Every row gives one point. Before rounding, the points of a table are all equally far from one centre. They may lie mostly on one side of it. Where is the centre, to within rounding?
In the rows, 128 means zero.

Points, 10 rows:
[[102  88  94]
 [197 158 113]
 [ 98  68 145]
 [102 106  81]
 [158  87  97]
 [134  87  89]
 [154 141  72]
 [161 106  84]
 [134 120  71]
 [172 145  81]]
Centre: [128 140 146]

Points:
[[122 145 150 161  71  90]
 [ 97 118 147 144  82 100]
 [104 102 149 181  69  97]
 [117 119 135 209  69  68]
 [103 123 135 195  69 130]
 [115 114 132 148  72 109]
 [139 162 137 146  95 108]
 [ 97 128 149 176  68  78]
 [151 153 148 165  87  83]
 [141 100 119 176  70  82]]
Centre: [114 128 121 186 123  95]

Points, 13 rows:
[[ 86 137  96 121 106 172  87 185 147]
 [120  97 101 146  94 169 115 204 150]
 [ 54 109 110 110  84 175 113 180 134]
 [ 67  94  78 106  79 169 119 149 146]
 [116 112 106 155  93 175  93 165 133]
 [109 119 137 135  85 165 108 206 149]
 [ 69 116 123 150  74 166 125 204 150]
 [131 120 124 114  65 136 105 188 134]
 [144 135 135 131  87 165 134 191 127]
 [ 99 112 131 145  81 153 138 214 112]
 [102 133  88 121  87 148  92 202 150]
 [ 74 113 117 106 106 168 151 215 118]
 [ 84  77 123 134  81 169 134 200 148]]
Centre: [ 95 122 111 128 109 132 145 159 145]

Points, 18 rows:
[[120 150 136 162  89  90 101  39 133 156 114 174]
 [107 136 125 166 116 110  70  70 153 155 101 191]
 [131 129 137 145  93 109  66  75 149 143 120 176]
 [130 136 163 132 112 122 103  24 135 147 103 156]
 [118 142 134 169 102  89  73  49 139 156 108 146]
 [138 146 169 137  99 111  91  46 156 160 126 145]
 [149 162 125 184 118  82 103  72 153 158  78 133]
 [133 148 157 150 105 105  67  72 125 146 118 204]
 [135 141 149 136  85 106  94  88 175 172  92 147]
 [115 153 135 164  90 111  77  78 147 168 113 186]
 [136 176 137 160 117  75  76  49 158 130 100 177]
 [141 177 130 143 107 121  81  62 134 136  70 182]
 [116 180 137 163 108 148  87  76 118 167  95 174]
 [109 154 160 154 131 111  76  44 143 129 100 204]
 [145 173 120 163 117 119  91  45 152 151 108 167]
 [102 172 155 174 119 109  78  46 111 169 107 159]
 [132 130 112 158 104  93  71  62 140 140  98 159]
 [155 143 126 134 119 126 106  67 136 185  79 153]]
Centre: [111 159 148 135 141  96 121  98 131 136 109 154]

Points, 23 rows:
[[153 133 145 127 161 122 122  30 106  64 119  97 130 146 147 182 178 148]
 [122 129 114 140 174 171  99  56  89  70 127 102 118 162 132 193 137 116]
 [114 123 113 136 145 138  93  76  91  71 122  84  95 128 150 198 178 109]
 [108 160 129 140 187 156 139  62 100  50 142  91 126 170 146 174 150 100]
 [143 130  96 131 140 128 107  44  93  47 135  86 127 160 176 160 148  99]
 [141 132 109 149 154 145 122  46  85  70 144  93 113 175 148 163 126 118]
 [114 109 125 130 175 130 135  44 105  64 136  88 118 141 176 166 149 124]
 [121 161 116 131 166 152 132  46  91  37 121  92 132 150 161 168 158 110]
 [110 127  92 133 167 121 132  63 120  72 103  76 123 167 152 169 118 149]
 [ 98 125 108 120 178 143 148  76 120  44 119  76 142 171 162 178 176 108]
 [118 145 101 162 175 130 118  55  97  57 134  89 124 131 138 157 113 110]
 [105 136 141 147 201 131  85  99  94  55 131  86 121 134 163 192 167 119]
 [130 142 112 140 169 150 130  27 113  82 107  89 111 137 135 174 150 132]
 [114 141 114 145 163 144 117  39  90  48 129  78 139 165 133 190 162 125]
 [111 147 136 140 179 117 108  57 123  75 132  85 106 129 137 182 115 111]
 [135 135 108 119 185 137 134  64 101  51 158  69 142 170 133 174 175 106]
 [132 120 131 154 162 109 112  62 117  42 119  73 122 170 143 184 159  96]
 [106 139 101 136 154 145 135  61  89  79  94  85 134 169 157 198 165 147]
 [116 122 109 118 163 153 104  36  82  70 144  71 135 169 150 173 150 132]
 [111 148 103 160 159 156 118  92  83  47  98  94 120 151 154 182 140 117]
 [121 147 128 114 174 111 132  46 101  63 149 104 107 173 138 160 149 136]
 [149 155 101 149 165 113 121  60 155  52 126  82 105 152 158 170 142 110]
 [118 158 152 150 170 109 143  81  95  45 134  74 131 157 148 181 163 128]]
Centre: [120 145 125 140 145 136  98  95 132  98 131 107 160 153 146 142 167 124]

Points:
[[176 159 152 124 189 111 137 109 146 148 145 134  67 197  78  57 152 110
  143 123]
 [183 122 179  95 136 140 123 127 144 159 142 156  70 193  72 125 129 116
  170 159]
 [182  99 123 110 145 119 147  99 139 169 126  96  65 176 115  38 165 124
  139 152]
 [208 157 156 122 153 152 106 140  96 146 164 104  89 149 104  91 159  82
  156 156]
 [165 130 201 139 123  75 155 180 118 129 110  96 121 160 139  53 139  87
  156 107]
 [175  96 166  91 175 133 140 107 144 172 128 101  43 177  90  99 156 119
  172 119]
 [189 107 177 136 106 168 150  95 120 138 145  95  84 214  86 151 151 114
  147 113]
 [210 132 185 122 109 118 160  99 134 145 154  79  42 150 102  81 107  91
  167 123]
 [179 121 192 107 141 134 104 151 117 120 147 140  77 185  68  85 132  78
  167 143]
 [190 146 162 136 147 107 159 134 120 154 132 108  41 165  98 126 162  93
  214 122]
 [185 131 140 128 145 103 133 103 101 164 143  89  75 147 134  61 157 104
  142 178]
 [172 161 178 116 148 108 157  99 148 146 164  93  69 198 117  81 156  88
  184 124]
 [163 151 195 127 137 104 137 124 101 164 155  90  99 190 118  68  97  87
  153 143]
 [139 119 183 147 147 121 105 119 150 165 114 107  66 190 113  98 162  85
  147 145]
 [205 159 169 124  97 132  99 138 162 133 161 101  58 183  90  79 140  95
  139 115]
 [186 177 162 116 160 126 127 133 135 132 141  93  47 146 111 101 159 126
  130 163]
 [176 167 182 121 107 120 103 124 136 167 178 116  77 180 145 119 135  90
  182 141]
 [187 122 188 143 153 129 162 122 151 160 107  96  63 195 101  72 166 105
  169 116]
 [166 154 193 122 151 135 171 145 134 148 132 102  43 173 113 110 158  94
  176 150]
 [175 150 162 132 106 122 152 154 157 126 117  94  60 141 129  75 147 131
  137 184]
 [173 120 196  88 129  93 159 138 171 179 157 105  75 192 119  92 155 104
  156 118]
 [162 154 185  96 119 129 129 136 123 167 159 116  49 182 106  83 180  85
  137  71]
 [187 115 207 106 165 160  85 136 131 135 134 123  60 191 104 117  89  88
  145  92]
 [199 154 201 122 143 135 128 152 143 150 158 153  35 158 120  92 136  86
  148 145]
 [182 120 184 133 170 124 122 142 158 140 134 121  72 207 109 121 182 102
  172 136]]
Centre: [170 120 122 118 131 128 151 131 129 123 126 137  97 157 139 112 116 103
 138  93]
